Each row of a before or after table is a point. One or more steps were done to the points. Then noise was added and the rows were shuffled. The steps act on how far a point lies along the listed directions, d1 being the first. Write out the steps. A step turns or swaps two directions, mirrors them in a line or flattens them onto one, adds a multiple of one to another, or multiplies one. Angles are multiples of 10 degrees, from the lower direction toward the higher: turns from -170 to 170, lines from 10 to 170 but not 90. Use the fewest steps. Two steps may share a direction if one is a turn and the other turns, adds or multiplies; they go together, in the order done. Otherwise the lowest direction goes first.

Directions:
(1): [57 15 45]
(2): [-39 -25  58]
(3): [-27  68  11]
Before:
[[-11  22  -7]
 [  6  31 -28]
 [  1  -3 -50]
 [ 39  -6  31]
 [-10  18 -10]
 [-10  34  10]
 [-15  15   1]
 [  7  -8 -59]
 [ -9  27 -18]
 [ 12  26 -15]
 [ 24 -12 -36]
 [  2  10  11]
 [-11  11  -5]]
After:
[[ -3  16 -27]
 [-12  11 -10]
 [ 36  39 -94]
 [-22   1   0]
 [ 17 -48   9]
 [ 30  22 -73]
 [ 65  66 -76]
 [-11 -13  -1]
 [-10  14 -25]
 [ 78  47 -67]
 [-30  -7 -16]
 [ 82  77 -92]
 [  6  26 -53]]
Steps: mirror d1 and d3 in the line at 130 degrees; multiply d2 by 3

Directions:
(1): [ 15 -66  81   1  13  -5 -60  30  24]
(2): [ 61 -20  -4  92 -28  46   7 -29  -9]
Before, 8 rows:
[[  8  48 -81   2 -27  27  81 -48 -20]
 [ 18 -75  95  -8   5 -36 -82  24  50]
 [ 36  23 -41  44 -44  61  15 -26 -38]
 [-25  47 -69 -14  -8   5  49  -3 -26]
 [-15 -36  38 -15  23 -22 -42  49  28]
 [-35  58 -61 -24  21 -29  27 -25   6]
 [-29  30 -17 -27   7 -31  21  -3  -3]
 [-41  56 -57 -20 -21  -6  36 -22 -36]]
After (8 x 9):
[[  4   9  -1 -20 -20  30 -18   8 -17]
 [ -4  -6  -5   3  -5   9   1  11 -12]
 [  6 -19   4 -17  -8  10  17  -5   5]
 [ -5  -3 -13  10  -2  -3  -3  21   8]
 [  7   2  -1   1 -17 -26 -11 -13  17]
 [ -9   0   9   0 -23   0  -4  -1 -21]
 [ -3   8  -7  10  18 -12  -7 -21  20]
 [  0   3  -3   5   3 -16   5  -4   0]]
Steps: multiply d1 by 0; multiply d2 by 0
